Every row gives one point. To make a cloud, some directions were put in groups of two or more. Within a group, all points are equally far from the middle, so they leave a hole (a ring in 2 directions, a hollow ball in 3). The other directions are filled evenly. Then the cloud was stretched, turned, moved and blurred a little. How many holes are there, and how many directions does each take, smallest first?

Cloud (19 x 3)
[[ 39  41   0]
 [  1 -16  15]
 [-30  57 -16]
 [-29  56   0]
 [ 10  47  34]
 [-11  -9 -49]
 [  9  -8 -23]
 [ 38  31   6]
 [-51  -8  27]
 [-21  30 -22]
 [-44  36   8]
 [  4 -64  33]
 [-26 -57 -20]
 [ 28 -68  -6]
 [ -4  -9   4]
 [  6 -79  -2]
 [ 35 -83 -15]
 [-33  -6  15]
 [  7  75 -25]]
Holes: 0

Cloud (28 x 4)
[[-16 -23  64  14]
 [  6 -54  43 -14]
 [  1 -46  34 -22]
 [ 19   1 -35  -5]
 [ -2  12  47 -53]
 [-32  49 -55   8]
 [  9 -13 -12 -39]
 [-15  -1  57   8]
 [-11  -9  48  49]
 [-45  12 -31  23]
 [-26 -25  60  30]
 [-25  43 -62   3]
 [-19 -12  -3  88]
 [ 24  26 -23 -61]
 [-17  -9 -46  61]
 [-17   7  -8  72]
 [-19  38 -53 -52]
 [-28   4 -42 -16]
 [  3 -21  63  12]
 [  7 -41  27 -25]
 [-34 -33  46  71]
 [ 10  16  -2  47]
 [  2 -34  61  46]
 [-24  -4  39  53]
 [-13 -19 -43   0]
 [ 21  31  22   0]
 [ -5  21 -54  34]
 [ 34  30   0 -36]]
Holes: 1 (3)

Cloud (27 x 4)
[[  3 -37 -45   0]
 [-42  35  -2  40]
 [-22 -16  21 -11]
 [ 41  18  35  38]
 [-51  15  -1  -2]
 [  3 -42  24   0]
 [-20  14 -27  27]
 [-21  52  40  10]
 [ -3 -11  28  -6]
 [ -5 -13 -32  35]
 [ 28 -23 -24  41]
 [ 42  13  14   0]
 [ 16 -11 -14  95]
 [-53  32  -5 -12]
 [-42  42 -16  12]
 [ 47 -26  -4  75]
 [-10 -49 -44  16]
 [ 13  50  38 -10]
 [ 40 -23 -17   7]
 [ -6  12  42  33]
 [-22  23  -8  77]
 [-38  11  14 -32]
 [-25  63  44  27]
 [-50 -24 -19  -2]
 [ 20 -16 -18  77]
 [-24 -12 -27  39]
 [ 43 -22  25  33]]
Holes: 1 (2)

Cloud (31 x 4)
[[ -7  28 -13  59]
 [ 45   9 -12 -46]
 [-24   6 -78 -17]
 [-11  65 -31 -12]
 [-38  48 -55   5]
 [-21  45 -17  44]
 [-20 -23  47   0]
 [-63   1 -39 -15]
 [-31  -9  41 -13]
 [-37 -22  35  -6]
 [-44 -12 -19  44]
 [-16 -35 -63 -33]
 [ 28 -31 -60  34]
 [ 31  36 -32 -34]
 [ 65  -5   4  26]
 [-58 -17  -8  15]
 [-43 -35   8  22]
 [  8 -35  52   9]
 [-11 -48  38  13]
 [  4 -39 -19 -61]
 [ 36  33 -44 -24]
 [ 54  -5 -32  38]
 [-11 -23 -25  62]
 [-16 -16  50  -2]
 [  8 -37 -72  -1]
 [-32 -11  41 -13]
 [ 22  -4 -24  65]
 [ 28 -12 -31  62]
 [ 21 -25 -38  59]
 [-21   4  47 -14]
 [-27  11  37 -30]]
Holes: 2 (2, 2)

Cloud (50 x 6)
[[-29 -12 -26 -35 -14  29]
 [ 14 -27 -43  -7   4 -40]
 [ 14  55 -21  10  21  33]
 [-11 -18  23  21  34 -62]
 [ -1  21  26 -60 -40 -59]
 [ 17  53  12 -13  30 -69]
 [-22 -36  -9 -36  16  21]
 [-60 -20  31  52  -4 -12]
 [ 48  12  23 -11  29 -56]
 [ 26  28  11 -19  62  -8]
 [-12  52  41   8 -75 -34]
 [ 45  14  21  31 -40  25]
 [ -6  50  26 -22 -76 -41]
 [ 36  11  44 -39 -55 -40]
 [ 17  28   7  -8  59  19]
 [  6 -27 -45 -13  29  -3]
 [ 56 -28  19 -24 -21 -36]
 [-12  22 -28 -21  36 -56]
 [-33  51  19 -35  -3  10]
 [-48  46  19  20  34 -24]
 [  8  26  55 -48  14 -21]
 [  4  40  45  35  29 -45]
 [ 43  59 -30 -18 -18 -36]
 [-55  34  36  -5  13   0]
 [ -8 -11 -51  -8  16 -42]
 [-36  44   5 -51 -17 -55]
 [ 41  28   8 -60 -40 -28]
 [-12 -42  16 -41  24  -1]
 [-16  24  64  12 -15  19]
 [-57  30 -34  -3 -39 -22]
 [-74 -11   6   4  16 -12]
 [ 17 -24 -12  24 -39  42]
 [ 11  23  11  55  23  25]
 [-39  32  28  40 -62  -1]
 [-22 -31  21  14  -4 -79]
 [ -4   5  47   1 -76 -63]
 [-33 -10  19  53 -69 -33]
 [-52 -38  44  37 -13 -24]
 [ -6  43  44  -3   7 -83]
 [ 47   6  25 -30  40 -33]
 [ 50   6   7  10 -24 -67]
 [ 10  46 -38   8 -44 -47]
 [-15  -6  75  13 -28 -59]
 [ 21  24  52  -9  26  21]
 [-11  58  13 -32 -63 -13]
 [  2  -9  -4 -67  18 -10]
 [-20  34   2  45  41   7]
 [ 60  39  18  -6  -6 -60]
 [-47  51   6 -20 -24  13]
 [-41 -28 -39  25  -6 -32]]
Holes: 2 (2, 4)

Cloud (54 x 6)
[[-56  34  59 -35 -22  -6]
 [ 27 -34  34   8  54  -4]
 [-23  41 -50   0   4 -28]
 [-33 -24 -36 -52 -18  43]
 [-13 -29 -25   5 -62 -12]
 [-30 -10  47 -12 -47  55]
 [ 52 -37  10  -8  34  32]
 [-75 -17  29   4  -2 -41]
 [-55 -34   6  30 -30  -9]
 [-48  -7  23 -60  56  16]
 [ 21 -16  34 -66  42 -13]
 [  2  24  39  -4   5 -57]
 [-46 -56  10   5  49  -8]
 [-44 -12   3 -45  37  50]
 [-26  -7 -42 -27  50 -60]
 [  8   4 -38 -81  20 -22]
 [ 12  50  -3  -9 -42  -7]
 [-54  23 -46  -3  23 -12]
 [-12   4 -36  10 -59  -2]
 [ 34  10   5 -21 -55  24]
 [ 21 -42  44 -35  52   0]
 [-48 -12 -24   2  14 -67]
 [ 15 -62 -34 -46   5 -17]
 [ -9  13  28 -48  57  29]
 [ 47 -49 -12 -39  26 -15]
 [ 48 -46 -13 -29  36 -16]
 [-35 -48 -30 -56  42 -30]
 [ 53 -23 -26 -19  22  31]
 [-35 -44 -30  26  25  11]
 [ 28 -15  42  -5 -43 -16]
 [ 14  -2 -15  -5  43 -64]
 [ 20   3 -51 -60   7  17]
 [ -6   9  -3 -36 -36 -65]
 [-69   7  44  -2  28 -34]
 [ 24   5 -41 -61 -14  20]
 [-52  14  45 -10  53 -25]
 [-51  45  56 -19 -17  -1]
 [-28 -10 -48  30   5   3]
 [-30 -54 -16 -32  -4  55]
 [ 17  46   1   5 -37   0]
 [-13  41  38 -10  45 -29]
 [-47 -10 -12 -59 -38 -47]
 [-31 -18 -32 -36 -53  31]
 [ -4  28 -27 -16  37 -66]
 [-17  39 -45 -16  29 -48]
 [  6 -27  44  -3  62 -15]
 [-70  14  56 -12  -1 -32]
 [ 10  39  28 -60 -30   2]
 [ 38  -6  -9 -23 -55  21]
 [  4 -19  63   9 -44  20]
 [ 10  36 -18 -23  49 -43]
 [-79  21  47 -25 -15 -24]
 [  1  54  28   9  -8   4]
 [-65  14  -9   8 -39  15]]
Holes: 3 (2, 2, 2)

Cloud (49 x 6)
[[  3 -58  32  -4  -9  32]
 [ 28 -12  52  70 -16  -2]
 [ 56 -66   3  -3 -13 -34]
 [ 70  33  35 -20  -2 -23]
 [ 17  -9  30  23 -53  24]
 [ 34 -75  -3  -3  12 -46]
 [-31 -58  28 -23 -11 -11]
 [ 50  15  -2  27 -13 -32]
 [-12 -62   9 -27   0  27]
 [-15 -10 -36 -32 -40 -25]
 [-16  32 -32   5 -52  34]
 [ 57 -17  46 -17  53 -19]
 [ 16 -18  33  16 -63   7]
 [ 58 -11  39 -43  34 -18]
 [ 11 -57  13 -20 -16  30]
 [ 52  36  58  43  13 -16]
 [ 37  26  28 -11 -56  24]
 [-34 -39 -28  57  14  47]
 [ 43  36  -6  30  12  -7]
 [ 29  -7 -61   3 -30  12]
 [ 16  16   8   2  56 -15]
 [ 61  34  53 -47 -34 -14]
 [-20 -53 -31   2 -27  34]
 [ 22 -72  -1 -17  41 -41]
 [-52 -37 -17  47  26 -22]
 [-18 -56  46  12 -26 -18]
 [ 41  19  40 -16 -40  35]
 [  6  24  17  69  -5  13]
 [  7 -55 -13  44  62  16]
 [ 29  24  11  33   6 -39]
 [  0 -74 -51 -22  26 -22]
 [ 18 -44  -1 -22 -16  38]
 [-12   9  33  25 -51  -5]
 [ -1  -4  56  27 -51 -16]
 [ 60  18  26  48  14   0]
 [ -9 -44  45  11 -43 -18]
 [ 22  11  87 -45 -13   4]
 [ 53  28  -5  21  -8 -20]
 [ 54 -75   2 -12   4 -23]
 [-25 -69  36  33  29 -15]
 [-30 -29  54  19   9 -31]
 [-10  33  48  17 -37  -2]
 [-10 -59 -53 -30   5 -33]
 [ 25 -62  33 -29 -16  21]
 [  6 -36  60 -50   4   9]
 [ 31  21  50 -57 -32 -23]
 [ 30 -24  39 -62 -11 -50]
 [ 40 -23  51  69   2   3]
 [  8 -16  23 -55 -31 -41]]
Holes: 2 (2, 3)

Cloud (85 x 8)
[[-18   0   1  14 -12  55  29 -45]
 [ 11 -15 -19  28  17  73 -16 -16]
 [ 16   9  -6 -25   1 -24 -14  75]
 [-56  -6  57 -35  20  22  10   5]
 [-54 -22  36 -20  -8  -3 -10  47]
 [ 29 -90 -15 -32  -3   8  -3  -6]
 [ 48  -3  21 -10   1 -43  12  54]
 [ 18 -31  26 -11  -3  53  27 -47]
 [-25 -36 -20  -7 -43  -7 -52 -34]
 [ -4 -67 -12 -64 -15  12 -26  -4]
 [ 43 -10  16  39  -9 -33  55  29]
 [ -2 -62   0 -20  48 -36 -28  41]
 [ 14 -95 -32 -11  27  -9  20  -2]
 [-14 -72 -26 -14  23   6 -33 -12]
 [ -4 -34 -57  27   7  20   8  50]
 [  4  -1 -43  30 -38 -58 -32 -10]
 [-21   1 -18 -61  26  44 -48 -21]
 [ -2  10 -23 -23  19  19 -44 -55]
 [-17  45  24  22 -15  54 -32 -16]
 [-40 -70   3 -27  12  39 -18  10]
 [-35  29  45  41  21   9  -3 -24]
 [ -6  20  64  -4  21  -4  34  30]
 [ -5 -63  14 -12 -35  43  21  23]
 [-44  -3  16 -31  45  27 -49 -20]
 [  2  23  47  -2 -16  23 -34  36]
 [ 34  27 -23 -11   4   2 -27 -45]
 [  7 -14 -49  11 -33  53 -27  27]
 [-16 -30  11 -31  57  14 -50  21]
 [ 19   1  10 -43   8 -58   7   3]
 [-10 -79  -5  17   1  50  43  18]
 [-24 -54   8 -65  13  -1 -26 -35]
 [ -5 -33  -3 -30 -36 -28  31  33]
 [-23 -33 -37  35 -55  33  -6   5]
 [ 17 -40  23  25  35  48  -5  14]
 [ 46 -63  34 -11   7 -33  -2   2]
 [-42 -31  30 -23  13  33 -39  31]
 [ 49 -38 -44  44  10   6  42  27]
 [-16 -44  13  -8 -19  43 -30  31]
 [ -9 -19 -11 -18  13  -4 -78  -7]
 [ 43  27  21 -12  26 -38 -26 -25]
 [ 63  -1  -5   5  42  -8  15 -12]
 [  4  24 -14  -4 -11  -9 -69 -48]
 [  7 -19  19  32   9  -6 -52  14]
 [-22   7  21 -39  -6  17   7  55]
 [ 36  -2  25  42  62  -1  18  25]
 [-18 -38 -12 -51  36 -16  25  11]
 [-42 -51  -1  38   8  -8  17  34]
 [-11 -33 -18 -43 -10 -63 -48  -7]
 [ 51 -26 -54  29 -20 -35 -25  30]
 [-24  24  52 -13  12 -45  13  19]
 [ 12 -37 -14  23 -33 -14  10  74]
 [-29 -18  10  24  16 -43 -52  13]
 [ 11 -35  28 -21  19  58  57  20]
 [  0  12 -25  -1  -7  18 -59 -53]
 [-29  33  56  24  11  36   7 -30]
 [ 48 -53 -51  30  -1  -1  43   5]
 [ 25 -14  20 -21  34  -3  56  39]
 [-17 -62 -18 -26  -8  36  27  53]
 [ 31  -3   5  68 -38 -51  -1 -12]
 [ 13   2  65 -16 -22 -14  -7  24]
 [ -7 -33  41 -72  56   5 -20  -7]
 [ 40 -30 -20  19  -1 -22  59  -2]
 [ 25 -32 -26 -42 -17  43 -30  30]
 [ 34  13 -39  32 -29  47  -2  -7]
 [ 47 -30 -16  30  29  -6  32  66]
 [-43   3 -23  25 -23  -1  12   6]
 [-59  -5   0   5  25  18   7  -2]
 [ 58 -31 -15   7  12  41  -6 -21]
 [-12 -26 -60 -17 -39 -25 -21  -5]
 [ 11 -92  17 -17  39 -26  20   1]
 [ 55 -31 -33  32  27  -7  24 -21]
 [-44 -16  23  31  18 -46   4  -8]
 [-19 -17  25 -21  57 -30 -34  48]
 [ -4 -17 -32 -75 -14   5 -34  16]
 [  1  43 -39   4 -22 -23 -38   1]
 [-33 -55  40 -46  55  -5  13  16]
 [ 26 -11   9 -41  74  -5 -14  38]
 [  2   7   7  52 -27  -7 -28  47]
 [ 40 -42 -14   6  -2  65  -3  -5]
 [ 73  -2  -2  17  -2 -37  15  16]
 [ -1  12  13 -45  38  76 -17   1]
 [ 26 -40  52  22  43 -36  49   1]
 [ 48 -61 -14   7  53  -6   3  34]
 [-39 -38  29 -17  20 -56 -32  26]
 [-60 -49  19 -26 -14  25 -17  -4]]
Holes: 2 (4, 4)
